Each row of a before or after table is a point. The points were changed in one or more steps. Then noise was added and the rows were shuffled. The steps act on how far a point lies along the listed directions, d1 being the first. What was done? A step turns or swaps two directions, mirrors them in a line or flattens them onto one, adds a multiple of one to another, or multiplies one. Angles are multiples of 10 degrees, from the lower direction toward the higher: turns from -170 to 170, lines from 10 to 170 but not 90. Use the fewest steps. Two steps may share a direction if one is a turn and the other turns, adds or multiplies; they go together, in the order done. Otherwise the lowest direction goes first.

Directions:
(1): [ 0.17 -0.48]
(2): [-0.48 -0.17]
Before (13 x 2):
[[ 0.17  0.25]
 [ 0.38  0.67]
 [ 0.27  0.73]
 [ 0.10 -0.41]
 [ 0.18 -0.07]
 [-0.20 -0.26]
 [ 0.06 -0.34]
 [ 0.01  0.08]
 [-0.63  0.44]
 [-0.06 -0.38]
 [-0.54  0.37]
 [-0.02  0.63]
 [-0.06  0.05]]
After (13 x 2):
[[-0.30  0.25]
 [-0.19 -0.10]
 [ 0.60  0.22]
 [ 0.38 -0.61]
 [ 0.43 -0.45]
 [ 0.05 -0.05]
 [ 0.25 -0.78]
 [ 0.05 -0.33]
 [-0.03  0.32]
 [ 0.07  0.04]
 [ 0.73  0.17]
 [-0.29  0.20]
 [-0.41  0.16]]
Steps: turn d1 and d2 by 130 degrees

Directions:
(1): [ 0.27 -0.41  0.38]
(2): [ 0.54  0.29 -0.07]
(3): [-0.13  0.36  0.48]
Before (12 x 3):
[[-0.08  0.78  0.03]
 [ 0.12  0.01  0.22]
 [ 0.01  0.12  0.48]
 [ 0.51 -0.25 -0.47]
 [-0.57  0.45  0.22]
 [-0.21 -0.24 -0.27]
 [-0.14  0.13  0.33]
 [ 0.23  0.59 -0.15]
 [ 0.86  0.24 -0.32]
 [ 0.23  0.63 -0.45]
 [-0.11  0.32 -0.03]
 [ 0.32  0.24  0.00]]
After (12 x 3):
[[-0.61 -0.22 -0.27]
 [-0.76 -0.25  0.06]
 [-0.41  0.53  0.21]
 [ 0.23 -0.08 -0.45]
 [-0.29  0.06 -0.23]
 [ 0.14 -0.80 -0.12]
 [ 0.06  0.03 -0.28]
 [ 0.08 -0.02  0.37]
 [-0.78  0.51 -0.18]
 [-0.20 -0.29 -0.06]
 [ 0.18 -0.19 -0.24]
 [-0.42 -0.55 -0.30]]
Steps: turn d1 and d2 by 120 degrees; multiply d3 by -1

Directions:
(1): [ 0.00 -0.49 -0.33 -0.13  0.61 -0.17]
(2): [-0.18  0.09 -0.17 -0.80 -0.22 -0.10]
(3): [-0.73  0.27  0.19  0.09  0.29 -0.15]
Before (11 x 6):
[[-0.02  0.10  0.13  0.07  0.12  0.01]
 [-0.16 -0.08 -0.09 -0.44  0.07 -0.23]
 [ 0.02 -0.17 -0.03  0.53  0.31  0.02]
 [ 0.04  0.00  0.07  0.17  0.07  0.06]
 [-0.49 -0.02  0.17  0.33  0.60 -0.21]
 [-0.43  0.06  0.07 -0.27  0.26 -0.03]
 [-0.26  0.13  0.20  0.29 -0.04  0.04]
 [ 0.08 -0.16 -0.02 -0.13  0.14  0.00]
 [-0.40  0.10 -0.06 -0.42  0.01 -0.15]
 [-0.34  0.00 -0.02 -0.42 -0.17 -0.09]
 [-0.08 -0.14  0.15 -0.09 -0.01  0.08]]
After (11 x 6):
[[ 0.02  0.03  0.14  0.24  0.24  0.02]
 [ 0.08  0.09  0.10 -0.17 -0.19  0.06]
 [-0.14 -0.15  0.14  0.65  0.38  0.02]
 [-0.33  0.30 -0.09 -1.18 -0.49 -0.27]
 [-0.07 -0.14  0.14 -0.15 -0.06  0.08]
 [-0.56  0.06 -0.27 -1.33 -0.38 -0.21]
 [ 0.09 -0.08  0.13  0.54  0.23  0.09]
 [ 0.26 -0.03  0.39  1.64  0.29  0.25]
 [-0.53  0.33  0.09 -0.68 -0.10  0.00]
 [-0.59  0.28 -0.20 -1.31 -0.34 -0.24]
 [-0.33  0.32  0.56  1.08  0.30  0.02]]
Steps: multiply d1 by -1; multiply d2 by 3

Directions:
(1): [ 0.51 -0.39  0.41  0.25  0.14 -0.25 -0.31 -0.43  0.36]
(2): [ 0.16  0.55  0.20  0.62  0.38  0.17 -0.10 -0.04 -0.46]
(3): [ 0.28  0.37 -0.04 -0.36  0.23 -0.66  0.49 -0.25 -0.11]
Before (10 x 9):
[[ 0.11 -0.19  0.04  0.47 -0.03  0.47 -0.43  0.22 -0.02]
 [-0.02 -0.22  0.07  0.38  0.13  0.27 -0.41  0.11  0.05]
 [-0.61  0.32 -0.39 -0.10 -0.11  0.55  0.21  0.34 -0.34]
 [ 0.60  0.11  0.34 -0.15  0.31 -0.05 -0.02 -0.43 -0.09]
 [-0.70 -0.02 -0.19 -0.50 -0.74  0.49  0.17  0.56  0.04]
 [-0.09 -0.34  0.11  0.53 -0.31  0.55 -0.58  0.05  0.42]
 [ 0.31  0.48 -0.02  0.30  0.25 -0.14 -0.02 -0.21 -0.16]
 [-0.12  0.01  0.26  0.74  0.04  0.61 -0.68  0.12 -0.13]
 [ 0.26  0.04  0.29  0.17  0.19 -0.27 -0.08 -0.29  0.17]
 [-0.16  0.02  0.09 -0.04 -0.12  0.22 -0.09  0.23 -0.12]]
After (10 x 9):
[[-0.73  0.70 -0.41 -1.01 -0.54 -0.05  0.91  0.49 -0.35]
 [ 0.01 -0.54 -0.05 -0.17 -0.08 -0.11 -0.25  0.02  0.38]
 [-0.18 -0.01 -0.04 -0.31 -0.23  0.07  0.07  0.21 -0.08]
 [ 0.12 -0.64 -0.15 -0.22 -0.32 -0.03 -0.16  0.14  0.41]
 [-0.88  0.44 -0.75 -0.54 -0.29  0.51  0.52  0.58 -0.41]
 [ 0.34 -0.15  0.42  0.45  0.12 -0.11 -0.39 -0.31  0.30]
 [ 0.03  0.00  0.01  0.47  0.02  0.35 -0.45  0.00  0.06]
 [ 0.56 -0.17  0.50  0.23  0.31  0.34 -0.42 -0.42  0.04]
 [-0.19 -0.77 -0.11 -0.32 -0.53  0.14 -0.44  0.07  0.56]
 [ 0.15 -0.57 -0.09 -0.39 -0.44 -0.30 -0.06 -0.24  0.80]]
Steps: multiply d1 by 1.6; turn d2 and d3 by -90 degrees

Directions:
(1): [-0.03 -0.28  0.72 -0.41 -0.15  0.18  0.19  0.67  0.24 -0.04 -0.20]
(2): [-0.28  0.37 -0.07  0.22 -0.44 -0.34 -0.11  0.18  0.81  0.17  0.31]
(3): [ 0.06 -0.07 -0.37  0.13 -0.38  0.34 -0.77  0.52 -0.20 -0.28 -0.08]
(4): [-0.78  0.15 -0.31 -0.59 -0.41  0.05  0.21 -0.12 -0.28 -0.02 -0.17]
(5): [-0.26  0.27  0.37 -0.05  0.32 -0.62 -0.57 -0.06 -0.09 -0.18 -0.51]
Before (8 x 11):
[[ 0.49 -0.12 -0.84  0.50 -0.16  0.64 -1.06  0.63  0.05 -0.19  0.18]
 [ 0.74 -0.38  0.21  0.17  0.74  0.30  0.61 -0.34 -0.06  0.34  0.21]
 [-0.07  0.14 -0.05  0.45  0.33 -0.62  0.36 -0.85  0.08  0.06 -0.04]
 [ 0.55 -0.16  0.21  0.44  0.39 -0.27 -0.22 -0.57  0.14  0.14 -0.13]
 [ 0.11  0.09 -0.02  0.37 -0.06  0.10  0.22 -0.09  0.41  0.17  0.04]
 [-0.43  0.32  0.01  0.11  0.07 -0.41 -0.43 -0.29 -0.02  0.07 -0.36]
 [-0.04 -0.05 -0.68 -0.10  0.02  0.39  0.49 -0.53 -0.57 -0.10 -0.08]
 [ 0.43 -0.35  0.55  0.23  0.13 -0.21  0.59  0.04  0.27  0.13  0.15]]
After (8 x 11):
[[-0.33  0.24  0.12  0.09  0.01 -0.37 -0.18 -0.26  0.10  0.18 -0.35]
 [ 0.39 -0.07  0.10  0.69  0.24 -0.32 -0.06 -0.21  0.25 -0.09 -0.04]
 [ 0.34 -0.20 -0.07  0.07  0.37  0.19  0.68 -0.47 -0.23 -0.02 -0.06]
 [ 1.07 -0.50  0.08  0.47  0.54  0.58 -0.35  0.27 -0.16  0.01  0.10]
 [ 0.52 -0.28  0.00  0.48 -0.09  0.07 -0.77 -0.12 -0.02 -0.10 -0.21]
 [ 0.03  0.06 -0.14  0.35 -0.17  0.22 -0.05  0.09  0.33  0.06 -0.04]
 [-0.77  0.20 -1.01 -0.61 -0.68  0.50 -0.46  0.33 -0.25 -0.13 -0.15]
 [ 0.63 -0.39  0.12  0.48 -0.06 -0.02 -0.19  0.41  0.12 -0.12  0.06]]
Steps: multiply d1 by 0.4; turn d3 and d4 by 70 degrees; add 0.3 times d2 to d4; multiply d5 by 0.7

Directions:
(1): [ 0.05 -0.11  0.34 -0.58 -0.54  0.38  0.04  0.61 -0.03  0.09  0.01  0.35
 -0.35  0.50]
(2): [ 0.12  0.42 -0.01 -0.36 -0.26 -0.17 -0.64 -0.33 -0.59 -0.21  0.64 -0.22
 -0.09  0.07]
(3): [ 0.64 -0.15  0.53  0.36 -0.59 -0.15 -0.18 -0.31  0.17 -0.34 -0.32  0.13
 -0.23 -0.36]
(4): [ 0.52  0.11 -0.25 -0.11  0.55 -0.35 -0.05  0.56  0.22 -0.19  0.31  0.26
 -0.57 -0.34]
Before (8 x 14):
[[-0.08 -0.31 -0.52  0.35  0.91  0.08  0.67  0.35  0.41  0.17 -0.58  0.07
   0.11 -0.22]
 [-0.10 -0.24 -0.06 -0.54 -0.12  0.36  0.28  0.80  0.07  0.45  0.04  0.45
  -0.13  0.57]
 [-0.56 -0.12 -0.24  0.16  0.85 -0.03  0.65  0.38  0.64  0.20 -0.24  0.09
  -0.07  0.30]
 [ 0.08 -0.03  0.48 -0.35 -0.74 -0.01 -0.64  0.15 -0.36 -0.15  0.18  0.03
  -0.14 -0.04]
 [ 0.18  0.03 -0.66  0.43  1.20 -0.37  0.14  0.19  0.20  0.30  0.32 -0.24
  -0.11 -0.35]
 [ 0.47 -0.44  0.16  0.23  0.14  0.15  0.78  0.90  0.82  0.09 -0.61  0.60
  -0.18 -0.17]
 [ 0.51 -0.19  0.43  0.05 -0.97  0.24 -0.24 -0.24  0.16 -0.11 -0.54  0.26
   0.15 -0.02]
 [ 0.50 -0.28  0.36  0.51 -0.37 -0.13 -0.52 -0.51  0.08 -0.28 -0.04  0.01
  -0.07 -0.38]]
After (8 x 14):
[[ 0.02 -0.33 -0.06  0.37  0.22  0.02 -0.22 -0.18  0.12  0.05  0.05 -0.03
   0.09 -0.23]
 [-0.11 -0.25 -0.02  0.00 -0.31  0.40  0.22  0.02  0.27  0.28 -0.56  0.29
   0.31  0.20]
 [-0.25  0.03  0.06 -0.17 -0.16 -0.06 -0.65  0.00 -0.48 -0.09  0.30 -0.25
   0.13 -0.09]
 [ 0.26  0.10  0.16 -0.65 -0.56  0.19 -0.29  0.44 -0.28  0.08  0.31  0.35
  -0.24  0.46]
 [ 0.54  0.10  0.15 -0.76 -0.37  0.24  0.17  0.97  0.01 -0.08  0.35  0.43
  -0.40  0.31]
 [-0.13 -0.05  0.28 -0.09  0.06  0.06  0.29  0.34  0.43  0.05 -0.09  0.25
  -0.44  0.39]
 [ 0.63  0.26 -0.39  0.23  0.53 -0.53 -0.44  0.03 -0.13  0.13  0.60 -0.29
  -0.43 -0.32]
 [ 0.17 -0.29 -0.14 -0.05  0.15  0.21  0.37  0.58  0.26  0.03 -0.46  0.28
  -0.25 -0.03]]
Steps: turn d1 and d2 by 40 degrees; add 1.5 times d4 to d2; multiply d3 by 0
